Each row is a point. The window is the flat piece filled in between its corners: a triangle in 3 columns, a solid with four corners in 4, and so on. A path goes straight from each point to the next, and from the last back to the first. List the points from which the path goes on through the window.
In the rows, 128 means zero.

Window:
[[145 175 145]
 [115  97 128]
 [126 127 192]]
Path:
(1): [154 157 151]
(2): [159  98 203]
(3): [ 98 153 160]
(4): [115 158 177]
(5): [151 145 193]
(6): [171 133 173]
(7): [115 188 124]
(8): [ 94 141 144]
(9): [154 115 114]
(10): [165 138 152]
(11): [ 81 128 142]
(12): [116 186 141]
(13): [145 123 144]
(14): [161 164 145]
(15): [100 176 155]
(16): [124 191 138]
Through the window after points: 2, 6, 10, 12, 14, 16

Window (6 x 6):
[[ 93 148 126 127 164 115]
 [175  91 128 199 153 122]
 [103  97 129 106 110 118]
 [199 116 125  98 106  83]
 [123 126 110 114 110  64]
 [ 54 155  87 170 151 171]]
Path:
(1): [122 109 111 110 142  83]
(2): [133 135 129 138  79 102]
(3): [164 134 176 187 111 104]
(4): [130  89  84  89 146 131]
(5): [135  67  91 156 165 115]
(6): [ 90 148 150 149 113 137]
(7): [115 135 153 118  77  79]
(8): [142 119  75 123 181  96]
(9): [147 127  79  95 173 135]
(10): [105 109 153 143  69  78]
(11): [ 93 146 146 141 101 104]
(12): [157  85  71 124 149 124]
(13): [ 76 143  73 158 184 158]
(14): [ 73 149 135 163  94 146]
(15): [148 162 148 133 108 107]
(16): [ 93 100  91 110 186 110]
Through the window after points: 1, 7, 9, 13, 15

Window (9 x 9):
[[121 113 111 105  76  99 142 142 128]
 [163 133 120 140 103  98  99 143 163]
 [ 90 108 132 152 145 117 144 127 127]
 [128 169 123  72 114 142  98 156 105]
 [132 134 142 104 110 177 120 117 120]
 [105  80   7 201 155 140 129 174 126]
 [186 204 137 135 106 145 141 135  97]
 [ 95 129 117 138  61  94  84 127 155]
 [103 142 119 109 128 127 151  90 151]]
Path:
(1): [133 148 166 133 117 141 151 160 170]
(2): [112 132 113 126 113 156 124 151 149]
(3): [110 128 107 119 123  96 147  85  98]
(4): [139 108 106 130 117 130 132 115 107]
(5): [102 144  95 140 126 172 112 161 158]
(6): [148 171 143 105 118 151 123 187 160]
(7): [149 167 113 137  95 122 125 110  91]
(8): [130 123  82 136 163 122 157  60 102]
(9): [105 138 125 127 105 138 123 154 137]
(10): [109 144 104 133 100 125 150 175 144]
(11): [134 119 110 124 124 122 103 119 123]
(12): [153 105  77 105 172  97 110 119  99]
(13): [127 124  82 172 113 140 132 163 148]
(14): [ 84 122  97 152 104 166 146 162 152]
(15): [138 129 114  82 131 109  84 123 102]
(16): [114 142 125 106 101 118 120  98 126]
Through the window after points: 4, 6, 10

Window:
[[132 128 129 102 112 145 142  84 112 153  78]
 [126 185 147 128 121 149  99 105 112 153 122]
 [169 194 124 141  59  94 124 128  92 120  87]
 [171  60 154 169  52 151 129 118 119 145 163]
 [153 137 148  84  95  70  86  99 137 135 106]
 [186 159 117 110 140 129 113 117 105 106 113]
 [160  76 159 198  97 146 113 125 177  81 105]
 [101  96 115 117 111 132  91 134  65 179 102]
 [209  63 246 229  95 134 148 134 146  68 112]
 [122 171 127 122 117  94 131  85  95  91 124]
 [114 155 141  72 114 123 133 149 127 116 106]]
Path:
(1): [147 107 136 137  64 153 120 114  94  94 106]
(2): [173 146 157 128 151  90 114 130 155 195 111]
(3): [166 132 124 112 122  93 171 137 150 150 104]
(4): [128 159 164 124  99 134  73  94  95  90  89]
(5): [198 135 176  92  96 140  93 125 107  67 113]
(6): [146 128 156 161 103 106 138 121 130 128 106]
(7): [177 112 131 134  90  75 151 136 158 154 135]
(8): [133 113 172 134 102 153 116 117  92  87  93]
(9): [151 127 168 119  92 142 108 124 126 109 120]
(10): [153  86 116 177 116  92 196 141 119 141 115]
(11): [142 151 132 146 124  89 144  98 117 211 115]
(12): [140 116 146 128  76 178 107 151 109  50 103]
Through the window after points: 5, 9

Window (14 x 14):
[[112  97 114 124 110  69 128 117 107 161 140 131 113 155]
 [ 83 124 195 140 104 148  82  85  89  50 180 109 124 143]
 [133  85 121 119 120 139 138 150 175 100 156  93 150 178]
 [124  75 204 140 141 136  89 161 103 155 113 170 103 149]
 [138 101 113 151 195 102 148 121 122 151 186  63  85 112]
 [127 106 113 139 152  88 197 162 144 103 162 178 179 101]
 [ 56 184 155 164 137 189 104  45 137 152 105  98 143 133]
 [162 153  95 156 159 101 138 171 129 137 170 106 147  77]
 [105 135 103 160 113 115 113 140 130  79  86 141  73 151]
 [111 114  84 108 137 107 140 149 133 107 126  75  90  72]
 [ 88 139 156 114 120 148 148  99  73 138 101 122 140 197]
 [ 72  62  87  90 161 114 116  93  88 111 150  97 188 220]
 [112  93  92 168 123 212  82 119 117 147 190 159  50 108]
 [ 59 179 135 158 127 115 130 160 134  92 169  97 106  99]]
Path:
(1): [ 75 157 116 135 148 132 114 148 147  94 170 153  84 140]
(2): [ 99 155 107 125 136 118 131 135 149 108 145 142  97 144]
(3): [116 105 124 169 127 146 107 124 106 121 123 115 114 125]
(4): [ 98  90 116 199 120 164 118 114 102 155 127 140  86 131]
(5): [119 164 157  34 164 133 110 138 144  45 196  88 152 145]
(6): [100 159 122 135 154 124 131 128 149 111 140 141  89  98]
(7): [127 103 118 150 108 119 128 150 109 117 138  79 121 118]
(8): [104  60 119 169 127 144 113 177  93 115 130  91 147 127]
(9): [119 167 126 113 157 103 157  97 164 147 151 158 100 137]
(10): [107 171 156  97 198 113 147  76 159 132 138 152 135 130]
(11): [ 79 114 119 183  80 162  90 123  97 103 121  83 105 138]
(12): [101 103 143 150 111  98 147 124  88 136 130  33 173 105]
Through the window after points: 2, 10, 12

Window:
[[127 107 120 139 134 146 148 188 108 115 110 108 111  86]
 [115 115 161 123  68  58  96 129 101 101  60 171 164 177]
 [187 136 106  90 107 149 149 160 116  94 145 132 100 129]
 [145 133 131 164 151 144 151 106 154 156 119 148  83  82]
 [ 82 179 152  96 141  91 123 120 135 148 148 155   7 130]
 [140 152  93 151 157  90 190 116 138 122 154  85 129 146]
 [128  95  92 104 123 121 160 149 169 115 120 122 142 115]
 [100 108  98 121  95 179 152  99 126 175  98 156 121 129]
 [111 115  48 113 113 100 136  77 119 142 120 137 102  70]
 [128 121 112 119 145 112 130 111 140 125 100  91 102 125]
 [139 138 118 105 159 145 131 135  97  88 142 170  80 130]
 [145  81 137 120 136  87 136 152 110 136 120 117 128 126]
 [110 151  76  51  82 122  84 113 128 152 114 168 169 139]
 [116 108 173 149 123  80 127 107 119  86 159  85 137 125]]
Path:
(1): [138 100 139  60  79 132 167 117  99 126  63 151 160  81]
(2): [118 141 116 188 147  83  97 125 151 127 143 141  87 165]
(3): [146 115 114 110 111 141  84 156 134 136 145 158 109 168]
(4): [115 143  95  96 119  97 150 106 123 134 114 123 149 113]
(5): [111 142 129 104 120 118 164 104 125 124 116 124 119 116]
(6): [131 106 101 141 127 125  82 151 127 146 138 156  75 153]
(7): [119 116 101 126  94 111 109 123 135 118 133 144 121 145]
(8): [127 141 170 102 122  91 141 132  97 123  69 158 121 134]
(9): [127 126 153 112 149 103 175 130  96 111 122 141  98 119]
(10): [123 111  96 147  95 115  79 129 165 131 117 117 111 131]
(11): [120 123  84 156 126 138 110 143 156 128 146 139  89 130]
(12): [141 134 156  89 117  96 160 128 105 112 106 125 140 139]
Through the window after points: 1, 3, 5, 7
